Each row is a point. Before rounding, the points of a table are all equally far from one centre. They may lie mostly on one side of it. Write the centre, to within rounding.

Points (5 x 2):
-0.223; -0.219
-0.224; -0.218
-0.064; 0.141
-0.037; -0.265
-0.261; 0.045
Centre: -0.086; -0.064

Points (14 x 8):
-0.162; 0.039; -0.082; -0.256; -0.038; 0.088; -0.080; 0.281
0.093; 0.175; -0.095; 0.209; -0.102; 0.235; -0.147; 0.253
-0.156; -0.116; 0.011; 0.070; -0.355; -0.096; -0.028; 0.300
-0.115; -0.027; -0.321; 0.159; 0.070; -0.011; -0.394; 0.353
-0.353; 0.049; 0.225; 0.046; -0.028; 0.035; -0.174; 0.338
-0.086; 0.055; -0.243; -0.028; -0.201; 0.065; 0.037; 0.249
-0.156; 0.194; -0.172; 0.236; -0.196; 0.160; -0.226; 0.320
-0.164; 0.242; 0.086; -0.076; -0.049; 0.041; -0.045; 0.074
-0.188; 0.187; -0.089; -0.092; -0.061; 0.200; -0.043; 0.199
-0.276; 0.027; 0.104; -0.009; 0.124; -0.064; -0.333; 0.425
-0.477; -0.006; -0.046; 0.109; -0.107; -0.006; -0.129; 0.207
-0.029; 0.227; 0.027; 0.012; -0.050; -0.227; -0.210; 0.005
-0.365; -0.036; 0.138; 0.073; 0.049; -0.017; 0.004; 0.159
-0.149; 0.136; -0.035; -0.011; -0.366; 0.034; -0.122; 0.305
Centre: -0.089; -0.032; -0.024; 0.083; -0.050; 0.000; -0.222; 0.192

Points (18 x 14):
0.053; -0.046; 0.164; 0.096; -0.076; -0.258; 0.258; -0.195; -0.350; 0.252; -0.081; 0.122; -0.314; -0.016
0.024; -0.025; 0.212; 0.170; -0.151; -0.219; 0.151; -0.040; -0.355; 0.252; -0.093; 0.194; -0.283; 0.076
0.095; -0.069; 0.239; 0.019; -0.018; -0.129; 0.090; -0.131; -0.307; 0.374; -0.032; 0.119; -0.141; -0.078
0.123; 0.013; 0.283; 0.060; -0.155; -0.094; 0.207; -0.031; -0.295; 0.228; -0.036; 0.159; -0.341; -0.007
0.001; -0.051; 0.234; 0.063; -0.117; -0.197; 0.135; -0.081; -0.373; 0.245; -0.026; 0.205; -0.288; -0.112
0.057; -0.175; 0.013; 0.034; -0.056; -0.171; 0.159; -0.009; -0.186; 0.293; -0.122; 0.206; -0.426; 0.115
-0.019; -0.040; 0.128; 0.036; -0.054; -0.121; -0.107; -0.216; -0.248; 0.409; 0.067; 0.212; -0.257; -0.008
0.087; -0.016; 0.218; 0.005; -0.139; -0.195; 0.023; -0.074; -0.307; 0.311; -0.003; 0.180; -0.357; 0.074
-0.064; -0.088; 0.271; -0.066; -0.081; -0.119; 0.052; -0.119; -0.351; 0.223; -0.078; 0.162; -0.192; -0.041
0.006; -0.020; 0.139; 0.006; -0.142; -0.078; 0.154; 0.006; -0.338; 0.301; 0.030; 0.121; -0.440; 0.014
-0.029; -0.248; 0.145; 0.088; -0.160; -0.200; 0.126; 0.001; -0.277; 0.255; -0.069; 0.085; -0.242; -0.064
-0.054; -0.080; 0.135; -0.069; -0.150; -0.219; 0.099; 0.003; -0.278; 0.178; 0.018; 0.237; -0.426; -0.053
0.025; 0.015; 0.098; 0.175; -0.252; 0.034; 0.134; -0.242; -0.271; 0.303; -0.014; 0.260; -0.238; 0.039
-0.006; 0.095; 0.256; 0.085; -0.145; -0.185; 0.110; -0.056; -0.132; 0.382; 0.015; 0.241; -0.260; -0.079
0.094; -0.044; 0.238; -0.027; -0.142; -0.267; 0.140; -0.139; -0.275; 0.167; -0.015; 0.236; -0.350; -0.042
0.131; -0.005; -0.032; -0.141; -0.213; -0.164; 0.145; -0.004; -0.238; 0.228; -0.097; 0.275; -0.258; -0.043
0.012; 0.006; 0.237; 0.035; 0.027; -0.144; 0.151; -0.102; -0.333; 0.293; 0.060; 0.174; -0.391; -0.096
-0.029; -0.134; 0.254; 0.061; -0.050; -0.118; -0.028; -0.070; -0.191; 0.160; -0.057; 0.299; -0.406; -0.030
Centre: 0.006; 0.038; -0.003; 0.092; -0.017; -0.097; 0.077; -0.094; -0.117; 0.089; 0.024; 0.091; -0.196; 0.010
